Rows are points. Each copy is the shape, with its points in the same order, stretched, turned, moved and blurred by noise. Say if it was mirrored as well.

Shape (7 x 3)
[[-5, 2, 1],
[45, 34, 82],
[16, -56, 19],
[7, 46, 4],
[-13, 40, 39],
[-23, 40, -21],
[-26, 5, -26]]
Copy 1 (7 x 3)
[[0, -14, 9],
[36, -7, 121],
[-13, -66, 15],
[2, 16, 38],
[48, 20, 47],
[4, 22, -7],
[-3, -4, -25]]
Copy 1 is: mirrored
Copy 2 (7 x 3)
[[-11, -9, -6],
[62, -57, 15],
[-46, -33, 47],
[34, 2, -24],
[26, -28, -28],
[8, 16, -42],
[-27, 11, -24]]
Copy 2 is: mirrored

Shape (10 x 4)
[[-12, -50, -23, -13],
[71, 21, 39, -33],
[58, 19, 32, -58],
[6, -10, 25, -36],
[12, 18, 21, 6],
[40, 14, 25, -10],
[-14, -47, -8, 33],
[-61, -42, -40, 46],
[14, -57, -31, 9],
[5, 76, -28, 12]]
Copy 1 (10 x 4)
[[23, 16, 3, 0],
[-33, 41, 66, 33],
[-27, 48, 71, 9],
[-14, 34, 39, -15],
[-32, 4, 32, 10],
[-30, 30, 38, 23],
[-4, 21, -29, 7],
[12, -16, -46, 0],
[26, 22, 0, 25],
[-40, -40, 45, 32]]
Copy 1 is: mirrored
Copy 2 (10 x 4)
[[33, 9, -15, -21],
[-21, -2, 82, 62],
[-11, 6, 84, 36],
[10, -10, 30, -18],
[-31, -7, 27, 13],
[-26, -6, 48, 43],
[8, -10, -33, -6],
[7, 8, -73, -46],
[29, 11, -14, 18],
[-70, 45, 32, 26]]
Copy 2 is: only turned
Copy 3 (10 x 4)
[[59, -47, -32, -18],
[29, 0, 90, 6],
[34, -3, 89, -22],
[24, -41, 33, -27],
[-9, -6, 29, 3],
[16, -3, 52, 9],
[34, -51, -41, 24],
[12, -39, -93, 1],
[75, -37, -35, 15],
[-39, 79, 11, -26]]
Copy 3 is: only turned
Copy 4 (10 x 4)
[[-13, 42, -22, -39],
[-32, 60, 99, 48],
[-53, 73, 90, 51],
[-52, 29, 41, 11],
[-16, 1, 41, 31],
[-19, 34, 63, 33],
[16, -2, -18, -47],
[22, -20, -75, -51],
[21, 54, -17, -52],
[2, 27, 13, 85]]
Copy 4 is: only turned

Shape (12 x 8)
[[35, 34, 9, 15, 93, -37, -2, 18],
[44, -10, 2, 9, -38, 46, 48, 12],
[-26, -11, -13, -19, -29, -92, 45, 18],
[8, 25, -48, -4, -26, -7, -26, 1],
[53, -11, -15, 7, -45, -41, -48, 22],
[32, 5, 15, -21, -29, 15, -2, 23],
[-13, 23, 8, -17, -32, 39, 12, 1],
[55, 22, -37, -17, 20, -13, 22, 28],
[43, -10, 6, 68, 79, 34, -35, 83],
[-43, 5, 8, -18, 9, 43, 40, 43],
[41, 59, -1, 10, -48, -39, -21, 29],
[26, 11, -32, -22, -35, 12, -60, 44]]
Copy 1 (12 x 8)
[[-35, -43, 21, -88, -23, 43, 4, -19],
[-29, 32, -45, -7, -13, -46, 10, -40],
[35, -57, 52, 41, -4, -37, -45, 5],
[46, 7, -24, -18, 21, 9, -36, -16],
[38, 29, -3, -23, -37, -16, -66, 28],
[9, 14, -32, 5, -18, 11, -6, -15],
[31, 6, -42, 23, 15, 6, 28, -30],
[-28, -20, -22, -40, -7, 15, -42, -47],
[-47, 3, -58, -112, -44, -15, 5, 42],
[-3, -34, -51, 25, 23, -1, 34, -11],
[73, -6, -19, -7, -39, 19, -42, -45],
[47, 21, -64, -6, 1, 25, -52, 14]]
Copy 1 is: mirrored
Copy 2 (12 x 8)
[[62, 29, 26, -83, -14, -19, -112, -59],
[84, -40, 1, 52, 38, -42, 72, -16],
[-25, -19, -51, -29, -72, 56, 11, -22],
[-28, -56, 24, 0, 60, 3, -20, -12],
[19, -30, -22, -64, 64, 12, 20, 0],
[20, -14, -30, 13, 28, -51, 21, -8],
[-13, -31, -16, 62, 25, -39, 7, 11],
[49, -32, 29, -23, 14, -42, -28, -74],
[113, 98, 82, -34, 63, 17, -38, -47],
[-18, 46, 30, 75, -33, -22, 14, -19],
[25, -34, -58, -11, 80, -2, -52, -39],
[-36, -11, 18, -10, 80, -27, 11, -11]]
Copy 2 is: mirrored
